Rows are points. Each copy is the shape, with its points in the same order, turned, moved and blurred by noise. Some copies are also mirrored. Which?
In the rows, zero is written as 128.

Shape:
[[134  94  62]
 [182 114 162]
 [107 130  96]
 [110 100 136]
 [140 148 202]
 [199 164  62]]
Copy 1:
[[132  73 100]
 [172 162 133]
 [ 97 112 110]
 [117 123 153]
 [133 201 161]
 [158 134  27]]
Copy 1 is: only turned
Copy 2 (6 x 3):
[[ 67  78  90]
 [165  72 143]
 [ 89 125 107]
 [ 99 109 152]
 [183 130 171]
 [146  77  33]]
Copy 2 is: only turned

Shape:
[[176  98  82]
 [105 171 177]
 [107 109 161]
 [159  85  73]
 [106 135  75]
 [139 212 102]
 [100 112  79]]
Copy 1:
[[179  62 124]
 [111 173 123]
 [130 142 168]
 [163  46 136]
 [ 97  66 120]
 [103 120  58]
 [113  61 151]]
Copy 1 is: only turned
Copy 2 (7 x 3):
[[126 110  70]
 [137 162 193]
 [169 112 166]
 [122  94  70]
 [ 82  96 136]
 [ 51 170 141]
 [ 94  71 127]]
Copy 2 is: only turned
Copy 3, 7 rows:
[[150 179 171]
 [ 92 108  85]
 [ 78 126 134]
 [134 204 194]
 [110 205 129]
 [157 171  63]
 [105 209 140]]
Copy 3 is: mirrored
Copy 4, 7 rows:
[[191 107 150]
 [ 66 170 156]
 [114 169 117]
 [197 108 128]
 [121  76 129]
 [ 82  91 199]
 [137  88 106]]
Copy 4 is: mirrored

Shape, 8 rows:
[[133 175 144  70]
 [ 94 168  94 122]
 [162 107  64 122]
 [189 114 142  59]
 [152 129 166 139]
 [127 188 153 133]
 [123 215 108 211]
 [119  71 107 135]]
Copy 1 (8 x 4):
[[179 131 101  58]
 [137 178 135  87]
 [ 98 125  70 127]
 [158  69  52  74]
 [176  89 124 136]
 [198 146 133 113]
 [179 208 148 168]
 [ 94  94 118 138]]
Copy 1 is: only turned
Copy 2:
[[115  88 101 100]
 [153 135  78 151]
 [186  95 159 162]
 [136  65 167  84]
 [141 148 156  96]
 [147 160  97  80]
 [207 210  72 114]
 [137 137 169 180]]
Copy 2 is: only turned
Copy 3:
[[ 74 198 100 136]
 [ 69 118  79 123]
 [163 135  54 164]
 [153 219 105 132]
 [130 148 143 159]
 [ 62 158 135 148]
 [ 42  80 117 215]
 [163 107  92 122]]
Copy 3 is: only turned

Shape (11 x 6):
[[113 109 113 129 153 119]
 [146 111 110 113 109 152]
 [139 131 109 123 133 123]
 [  7 137 168 123 154 207]
 [141 165 154 111 149 151]
 [152 136 106 115 154 141]
 [126 159 105 202 121 116]
 [108 154  99 111 169 155]
 [ 56 148 103 106 136 130]
 [150 146 132 142 146 131]
 [148 148 170 110 144 151]]
Copy 1:
[[123 123 145 156 116 101]
 [143 100 135 115  95 140]
 [141 112 135 121 128 114]
 [  9 170 215 133  96 152]
 [112  96 184  99 149 121]
 [151 114 160 108 122 104]
 [146 164 125 134 182 152]
 [117 149 168 101 117  94]
 [ 65 153 129 117 109 103]
 [144 116 162 122 156 123]
 [115  80 192 111 144 127]]
Copy 1 is: mirrored
Copy 2:
[[138 108 120 125 151 119]
 [148  89 149 124  98 136]
 [139 115 122 112 116 125]
 [ 36 104 194 173 199 162]
 [119 149 166  93 124 148]
 [142 113 128  88 124 143]
 [127 157  77 160 105 157]
 [ 97 106 124  91 147 153]
 [ 63 100 124 130 147 111]
 [144 146 131 111 123 145]
 [135 152 183 100 125 143]]
Copy 2 is: only turned
Copy 3:
[[117  88 120 137 144 138]
 [157 130  89 144 141 156]
 [124 125 107 149 141 143]
 [ 87 115 138  13 156 211]
 [112 172 114 108 163 133]
 [125 134 106 151 172 132]
 [108 134 175 178 118 165]
 [ 92 119 110 127 190 159]
 [ 69 104  95 112 139 179]
 [124 142 135 145 152 128]
 [131 162 119 105 153 114]]
Copy 3 is: only turned
